Each row is a point. Any point is a mix of the corners, with weights that add up to 1. It lies inside the corners' shape when no weight is negative. Is each point inside? If not, which corners have a negative weight?

Corners:
(1): [ 2.4 -2.0  5.2]
(2): [ 3.1 -0.6  2.5]
(3): [ 0.7 -3.9 -3.8]
(4): [-5.0  1.3 -2.3]
Points:
[ 0.2 -3.1 -2.9] => inside
[ 0.7 -2.8 -1.7] => inside
[-1.9 -0.1 -1.8] => outside (1)
[-2.1  0.4 -0.6] => inside
[ 3.9 -2.5  4.3] => outside (4)
[ 1.7 -2.1  2.5] => inside
[ 4.5 -3.7  1.2] => outside (4)

Corners:
(1): [-1.3 -1.8 -1.5 -1.7 -2.1  0.0 -4.5  1.7  4.0]
(2): [-4.1 -5.6 -1.7  1.0  0.5  1.5 -3.8  3.6  2.8]
(3): [-3.1 -1.7 -4.2 -2.8 -0.2  0.0 -5.4  0.3 -1.0]
(4): [-3.1  0.8  1.1 -1.9 -4.6 -4.9 -6.2 -0.5 -1.3]
(5): [-0.3  1.4 -0.9  0.9  1.9 -0.3 -5.3  1.5 -0.4]
(6): [ 3.8 -0.2  1.7  4.2  2.4 -0.9  6.1 -4.1 -0.3]
(7): [ 8.3  4.5  4.6 -1.7 -8.2 -2.2 -0.2 -5.2 -3.0]
(8): [ 2.9  0.8 -1.7  2.4  1.7  1.9  3.9  4.2 -1.8]
(9): [-3.7 -0.1 -1.2  2.3  3.8  2.8  2.6  3.2 -1.1]
(10): [ 1.0 -3.4  2.2  2.5  6.5  0.2  7.8  1.1 -0.1]
Points:
[ 1.7  0.4  1.0  0.6 -0.4 -1.6 -2.0 -0.6 -1.3] => outside (1, 9)
[ 2.6  0.6  0.7  1.0  1.1  0.2  2.0 -2.0  0.1] => outside (2, 4, 8)
[ 1.4 -0.7  0.6  0.1 -0.6 -0.5 -0.6  0.0 -0.1] => outside (9)
[-0.5 -0.3 -0.5 -1.0 -1.5 -1.4 -3.8  1.3  0.0] => outside (6, 9)
[ 0.1 -1.6 -0.1  1.7  2.7  1.8  4.3  1.0  0.2] => outside (4, 5)

Corners:
(1): [-2.6  0.6  5.9  2.9 -6.0  2.2 -4.0  0.8 -2.9 13.6 -1.2  0.5 -0.6 -0.3
  1.0  3.0  4.0 -4.4]
(2): [ 1.4 -4.8 -2.8 -0.6  5.5  2.4  2.8  1.7 -4.4 -3.0 -0.6  1.9 -0.9  2.6
  0.8 -5.1 -0.4 -2.7]
(3): [ 0.4  1.7 -1.0  1.9 -3.1 -0.9  2.3  0.9 -3.0 -0.5 -0.4  0.4 -0.8 -1.8
  1.5  0.1  3.7  2.3]
(4): [-3.6 -2.5 -7.8  4.0  8.2  0.9  2.1 -2.2 -4.6 -2.0 -0.2 -3.3  0.5 -0.5
  2.5 -2.3  2.6  0.8]
(5): [-4.7 -2.9  1.4  0.3 -3.5 -3.9 -8.4  0.5  4.2  3.8 -0.6 -4.2 -0.3  1.2
  2.1  1.2  0.0 -3.2]
(6): [-3.3  0.4  5.7  1.8 -0.4  1.2 -1.2 -1.5 -2.0  0.1 -3.3  4.8  1.1  0.5
 -0.1 -2.6  4.6  0.1]
(7): [  0.0  -0.1  -0.3   2.4   0.3   2.1  -1.9  -1.5  -5.2  -2.1   2.2 -10.7
  -2.6  -0.2  -3.7  -0.6   5.4  -1.9]
(8): [-2.4 -2.2  3.5  2.7 -0.1  3.1  0.9 -0.5  2.1  0.4 -0.7 -2.3 -2.4  3.8
  1.9 -2.2  2.6 -1.7]
(9): [-0.8 -0.6  3.3 -3.3 -4.0  2.2  1.1  2.3  4.1  7.8 -4.2  3.0  4.1  2.0
  0.1 -2.2  0.3 -2.0]
(10): [-3.0 -3.0  3.0  2.1 -0.6 -5.0 -2.6 -1.6 -1.8  5.3 -5.1 -3.4 -1.5  3.2
  3.2  3.4  0.8  0.8]
(11): [-2.4 -4.3  1.2  4.4  4.3  2.4 -0.6  0.8 -2.6 -0.7 -3.8  2.6 10.2  2.3
  2.7 -0.8  1.9  3.4]
(12): [ 1.9 -1.8  0.7  2.1  5.1  0.6  3.0 -3.2  0.4 -1.4 -0.3 -4.0 -3.0 -2.7
 -1.5  2.9  3.4 -1.9]
(13): [-1.9 -3.4  0.7 -1.6 -1.2  4.2  3.2 -2.5 -1.7 -1.1  0.7  4.0 -1.1  1.4
 -0.5 -1.5  0.9 -0.7]
(14): [-2.8 -1.7  4.7  6.1 -3.3  3.2  1.1 -1.7 -2.7  0.0 -8.6  0.7  0.0 -0.8
  2.0  5.9  3.8 -2.0]
(15): [-3.2 -2.1 -1.8 -0.9  5.6 -1.4 -0.5  5.9  2.9  1.7 -1.2  2.0  1.4  2.1
 -1.2 -0.7 -1.1  1.1]
(16): [-2.4 -3.9  0.7  3.8  2.2 -0.7  3.0 -0.8 -5.3 -2.1 -1.1  2.7  4.3  2.9
  1.7 -2.3  2.6 -3.3]
(17): [ 2.4  5.8 -2.2  3.4 -2.6 -0.3 -2.3 -3.5 12.4 -1.0 -2.9  1.3 -5.5  3.2
 -8.6  1.7  4.7  0.8]
(18): [ 1.4  2.6  0.1 -1.1  3.6 -0.8  5.9 -1.1 -3.7 -2.2  0.7  0.5 -3.1 -0.7
 -0.2 -1.3 -5.7 -3.5]
(19): [-1.1 -2.6 -0.2  1.3 -1.8 -1.4  2.0  1.5 -3.2  2.7  0.4 -0.2  0.1 -3.1
 -1.6 -3.0 -4.2 -0.1]
Points:
[-2.1 -0.8 -0.5  0.1  1.2  0.1 -1.8  0.8  0.1  3.5 -1.1  0.6  0.0  1.5
 -1.1 -1.2  0.4 -0.3] => outside (3, 8, 12, 14, 16)
[-0.9 -1.2 -1.0  2.1  1.2 -0.3  0.3 -1.6 -0.9 -1.3 -1.7 -1.0 -0.5  0.5
 -0.1 -0.4  1.7 -0.7] => outside (1, 8, 15)
[-0.6 -1.7  1.2  1.1  0.9  0.4  0.9 -0.7  0.0  1.6 -1.9 -1.0 -0.4  0.5
  0.0  0.2  1.7 -1.2] => inside
[-2.4 -2.8  0.8  2.3  1.8 -0.2  0.1 -0.5 -3.4  0.3 -1.3 -1.6  0.5  1.2
  2.4  0.6  1.1 -1.8] => outside (6, 9, 17, 19)
[-1.4 -1.5  0.3  1.7  1.3  0.3  0.9 -0.7 -0.6 -0.4 -1.7 -0.5 -0.4  0.9
  0.3 -0.7  1.3 -0.5] => outside (1)
[-1.7 -1.3  0.6  2.0  0.8 -0.4 -0.2  0.1 -0.1  0.3 -2.2 -1.0  0.2  1.0
  0.5 -0.1  1.2 -1.1] => outside (1, 13)
[-1.5 -2.6  0.6  1.0  2.6  0.6  1.6  0.9 -1.3  1.2 -1.9  0.6  0.7  0.8
  1.7  0.4  0.8 -1.2] => outside (6, 7, 17, 19)
